Each row of a before or after table is a point. One or more steps were done to the points. Then noise was added and the rows were shuffled. The steps act on how far a point lies along the listed directions, d1 being the first. What was done? A step turns or swaps two directions, mirrors them in a line or flattens them onto one, adds a multiple of one to another, or multiplies one. Angles are multiples of 10 degrees, from the lower direction toward the higher: turns from -170 to 170, lines from 10 to 170 but not 90. Use the fewest steps. Two steps may share a direction if one is a turn and the other turns, adds or multiplies; they go together, in the order done. Otherwise the lowest direction goes first.
In the rows, 128 means zero.

Directions:
(1): [ 95 100]
(2): [100 161]
Before, 12 rows:
[[136 134]
 [131 162]
 [128 170]
 [136 140]
 [ 84 172]
 [ 94 152]
 [153 143]
 [189 175]
 [142 164]
 [144 107]
 [169 140]
 [121 176]]
After:
[[133 103]
 [164  58]
 [170 123]
 [104 115]
 [160 160]
 [177 127]
 [137 117]
 [162 115]
 [161 107]
 [133 118]
 [136  85]
 [180 161]]
Steps: turn d1 and d2 by 100 degrees

Directions:
(1): [114 156 108  80]
(2): [ 93 139  92 160]
Before:
[[138 131 119  86]
 [136 173 124  76]
 [120 158  91 114]
 [101 171  77 102]
 [ 93 152 110 137]
 [ 97 151 103 121]
 [ 87 151  84 160]
 [ 98 170  94 119]
 [134  91 163 173]]
After, 9 rows:
[[110 168 100  80]
 [116 117 105 160]
 [ 95 168  94 125]
 [ 95 146 106 121]
 [ 99 157 112 108]
 [154 108 178  95]
 [109 151 106 187]
 [ 95 166  70 132]
 [116 153  88 133]]
Steps: swap d1 and d2

Directions:
(1): [130 111 157 143 186 150  87 150]
(2): [151 118  77 155 106 114  85 157]
(3): [128 149 134 141 140  86  92  69]
(4): [ 47 127 122 144 124 112 121 145]
Before (14 x 8):
[[164 119  99 118 118 109 100 136]
 [105 116 138 166 152 119  74 140]
 [166 135 141  80 117 166 181 136]
 [159 151 110 111  84 144 177 115]
 [141 134 136  93  98 127 167 127]
 [173 132 123 105 112 141 197 109]
 [ 86 146  97 147 146 108  98 107]
 [150 136 123  86  76 168 173 131]
 [144 111 118 147 161 106  64 110]
 [111 131 111  84  54 183 208 172]
 [148 123 135 111  99 147 192 127]
 [137 137 135 132 141 116  59  85]
 [175 127 142  87 115 162 218 151]
 [160 150 151  85 133 134 179  96]]
After, 14 rows:
[[162 150 142 113 131 149 152 104]
 [119 115 100 151 133  93  71 112]
 [153 137 158  94 125 132 153 117]
 [162 126 153 112 124 150 173 112]
 [102 115 114 161 120 114  92 150]
 [177 136 146 111 145 135 170  89]
 [202 135 155  90 140 156 197 121]
 [167 136 151  89 117 173 151 115]
 [ 70 136  94 148 142 120 109 132]
 [183 146 155  84 130 158 165 110]
 [103 142 121 137 123 109  64  93]
 [158 125 148  83 105 207 191 160]
 [152 153 154  89 142 122 166  81]
 [160 119 112 120 133 106  87 131]]
Steps: flatten d1 and d2 onto the line at 70 degrees; turn d3 and d4 by 30 degrees

Directions:
(1): [108 123 179 164  77 145 164 146 162 139 135]
(2): [147 155 108  96  90 101 138  83 170 125 168]
Before:
[[166 139  50  92 203 102  65  94 105 118 108]
 [131  91  76 111 249 150  77 157  27 113  57]
 [130 108 116 135 153 130 101 126 112 128 110]
 [142 157 116  89  67 115 157  93 199 124 175]
 [117 108 108 124 180 160 102 146  76 129 110]
 [134 110  92 113 188 130  86 119  61 121 114]
 [141 129 109 116 167  99  89 120  98 120 135]
 [143 132 122  97 104 122 154  96 152 119 144]
 [137 151 131 107  93 126 128  92 173 149 150]
 [139 131 127 127 112 119 141 124 128 123 132]
 [141 142 103 119 130 108 128 103 126 131 126]
 [128 142 155 133 102 108 141 104 165 153 159]
 [111 103 137 160 138 138 136 160 110 121 101]]
After (13 x 11):
[[140 126 120 123 129 115 130 132 107 124 123]
 [ 96 100 187 178 106 162 151 152 117 137 125]
 [138 134 100 104 171 130  85 117 105 139 105]
 [111 111 174 169 131 130 122 156 115 130 124]
 [101  91 182 205 150 175 127 191 117 145  70]
 [144 130  66  77 200 125  87 128  87 112 105]
 [122 109 150 158 108 139 125 132 146 138 121]
 [140 109 105 105 165 136 124 122  98 114 106]
 [142 138 107 109 172 102  98 105 110 140 137]
 [ 97 115 168 155  87 168 160 146 150 143 143]
 [128 131 131 136  86 116 153 117 160 120 144]
 [ 80  91 229 205  54 184 199 184 172 143 111]
 [122 120 126 147 144 127 127 136 103 134  99]]
Steps: turn d1 and d2 by 120 degrees

Directions:
(1): [130 119 127  97 157 101  72 100  92 143 145 193 111 136]
(2): [149 145  97 170 199 106 137 112 137 101  83 128 105 112]
Before, 10 rows:
[[140 156 120 133 124 130 144 129 143 135 130 116 139 147]
 [128 109 131  81 115 104  99 132  99 168 164 160  98 138]
 [116 105 158  72  53 150  65 142 107 166 176 156 139 151]
 [122  99 156  78  58 135 126 146 111 155 178 104 176 129]
 [124 128 113 173 131 155 186 153 143 127 104  82 153 129]
 [128 144 110 133 193 106  95  91 105 140 134 196 108 134]
 [113 131 130 136 103 139 175 131 157 121 109  85 145 136]
 [146  98 126  82 175  94  39  86  81 159 157 219  98 134]
 [125 126  99 175 173 129 159 117 133 109  84  68 115 110]
 [129 127 162 142  96 151 144 163 151 126 130  79 141 132]]
After, 10 rows:
[[161 136  98 204 167 146 194 144 184  95  70  49 122  97]
 [124 114 172  99 100 135  90 143 116 148 161 139 133 146]
 [117 106 113 110 177 103  76  87  80 143 129 157 102 130]
 [138 151 123 114 126 123 121 121 129 144 143 141 134 152]
 [137 131 115 147 111 131 183 164 155 134 118  69 110 120]
 [115 105 129 102 135 127  95 120  82 165 156 182 140 150]
 [125 108 151 100  56 144 155 157 129 143 162  73 180 122]
 [136 161  96 189 189 130 166 117 152 111  93 119 119 118]
 [125 128 141 146  48 180 159 176 169 127 123  54 154 129]
 [107 115 141  83 107 116 108 106 112 148 147 158 135 151]]
Steps: mirror d1 and d2 in the line at 70 degrees
